Rows are points. Each copy is the shape, with its points in the same order, turned, moved and blurred by noise. Is it also mirrored, or only turned?
In the rows, 128 means zero.

Shape, 9 rows:
[[140 127 119]
 [144 202 136]
 [ 82 133 144]
 [133 171 143]
 [ 57 112 126]
 [139 141 114]
 [134 113 118]
 [141 142 128]
 [137 112 149]]
Copy 1, 9 rows:
[[121 130 114]
 [142 203 121]
 [ 77 153 147]
 [139 184 129]
 [ 43 143 139]
 [123 141 110]
 [116 126 120]
 [129 150 125]
 [119 118 148]]
Copy 1 is: only turned
Copy 2:
[[134 131 115]
 [134 213 112]
 [ 83 148 146]
 [120 191 122]
 [ 59 117 139]
 [131 144 104]
 [132 120 118]
 [135 149 121]
 [134 125 152]]
Copy 2 is: only turned
Copy 3:
[[119 100 139]
 [ 98 144 208]
 [111 158 116]
 [116 142 176]
 [ 88 159  80]
 [111 110 149]
 [122 103 131]
 [118 115 157]
 [147 124 133]]
Copy 3 is: mirrored

Shape, 10 rows:
[[140 122 127 100]
 [133 125 113 144]
 [146  63  89  65]
 [127 104 175 157]
 [146 179 132 136]
 [158  97 109 103]
 [109 155 112 172]
 [ 88 116 172 126]
 [129 124 115 128]
 [111 106 109 109]]
Copy 1:
[[158 139 136 104]
 [123 125 111 122]
 [210 185 112 122]
 [133  93 162 152]
 [102 107 128  79]
 [175 145 109 114]
 [ 80 119 114 127]
 [120 135 182 142]
 [135 134 119 114]
 [142 168 130 127]]
Copy 1 is: mirrored
Copy 2:
[[143 142 116 119]
 [ 96 146 119 120]
 [159 104 115  50]
 [106 128 172 156]
 [111 191 105 155]
 [138 141 125  84]
 [ 64 154 103 153]
 [125 103 134 174]
 [110 142 111 118]
 [118 114 101 113]]
Copy 2 is: mirrored

Shape (9 x 6):
[[152 174 129 107 108 152]
 [ 80 134 162 149 115 109]
 [102 127 124 119 124 126]
 [ 87 100 148 142 161 132]
 [ 74 107 117 167 130 155]
 [198 210 147 159  93 126]
 [126  96 140 118 106 135]
 [126 122 101 124 128 117]
 [115 107 123  97 100 115]]
Copy 1, 9 rows:
[[112 174 117 144 105 149]
 [101 124 136 181 140  76]
 [107 126 114 132 136 101]
 [115 106 120 146 181  96]
 [ 96  76  93 169 157 113]
 [164 194 140 194  73 162]
 [107 113 144 125 126 119]
 [132 128  99 125 124 107]
 [100 122 132 108 113  99]]
Copy 1 is: only turned
Copy 2:
[[160 176 124  89 110 125]
 [ 81 139 169 154 121 134]
 [102 143 124 124 121 135]
 [ 83 142 114 160 150 157]
 [ 64 164 114 156 103 166]
 [192 208 144 128  90  71]
 [128 120 126 138 106 166]
 [114 140  96 125 113 131]
 [115 101 119 125 106 140]]
Copy 2 is: only turned
Copy 3, 9 rows:
[[147 146 122 115  75 139]
 [ 79 124 139 146 124  89]
 [110 136 109 133 132 118]
 [ 90 115 133 153 167 132]
 [104 112 102 194 145 118]
 [186 138 176 119  44  97]
 [117  94 103 118 131 122]
 [143 136 103 128 144 113]
 [113 120  85 102 132 109]]
Copy 3 is: only turned
Copy 4 (9 x 6):
[[134 163 136  89  96 153]
 [ 82 130 103 161 103 120]
 [110 127 100 119 123 121]
 [ 94 113  95 157 159 140]
 [117  94  65 150 123 148]
 [140 147 197 112  47 165]
 [143 147 103 143 134 113]
 [132 109 116 108 127 115]
 [131 148 101 118 128  90]]
Copy 4 is: mirrored

Shape, 13 rows:
[[143 104 152 111 170 145  75 128]
 [145 157 181 139  88 142 123 174]
 [143 135 134 151 124  92 170  94]
 [132 149 140 135 157 128 137 153]
 [118 129  80 108 138 154 139 110]
 [110 135 129 121 134 159 141 116]
 [131 128 182 173 104  83 103  82]
 [178 149 159  93 123 167 139 118]
 [118 186 119 117 176 158 105  83]
 [118 137 177 117 109 127 133  49]
 [144 152 111 119 112 116 187 113]
 [ 98 159 137 103 154 122 125 107]
 [131 121 123 105 103 102 149 110]]
Copy 1 (13 x 8):
[[132 112 132 113 186 177 112 136]
 [108 145 126 147 154  85 192 123]
 [134 157 135 123  89 124 130  70]
 [154 134 163 117 139 125 148 113]
 [157 105 124 128  85 156 126 142]
 [134 100 122 113 106 144 155 118]
 [ 54 169 141 102 130 143 126  81]
 [163 140  69 123 149 123 144 115]
 [158 134 128  52 113 177 158 144]
 [ 85 128  82  75 108 136 129  87]
 [158 142 113 136  68 105 135  95]
 [134 107 138  68 110 122 132 116]
 [126 134 114 132  89 110 106 110]]
Copy 1 is: mirrored
Copy 2, 13 rows:
[[ 83  96 142 118 143 148 101 171]
 [164 113 171 144  73 130 130 135]
 [159 147 113  92 141  88 166 155]
 [140 145 124 140 128 146 129 160]
 [102 153 111 116 166 133 135  96]
 [113 128 118 143 140 125 147 119]
 [136 112 148 103 116  43 130 188]
 [129 112 180 116 137 156 176 128]
 [ 84 161 154 164 188 121 145 152]
 [ 95 112 147 114 135  65 189 150]
 [157 166 117  97 135 121 176 115]
 [ 86 158 124 140 132 117 151 155]
 [119 147 122  79 115 109 154 124]]
Copy 2 is: only turned
Copy 3 (13 x 8):
[[107 108 149 110 154 155 123 167]
 [124 133 113 104  77  98 182 148]
 [138 131  81 159 155 101 137  90]
 [151 129 145 133 117 110 134 130]
 [129  68 144 159 128 135 122  88]
 [124  89 143 165 124 129 154 119]
 [ 68 165  82 133 155  97 149 133]
 [149 119 119 106 123 168 182 103]
 [114 135 192 157 140 162 131  88]
 [ 87 130 112 160 183 133 191 101]
 [159  98 105 147 133 108 151  66]
 [122 114 175 147 157 108 147 109]
 [130  88 105 123 156  99 154  92]]
Copy 3 is: mirrored
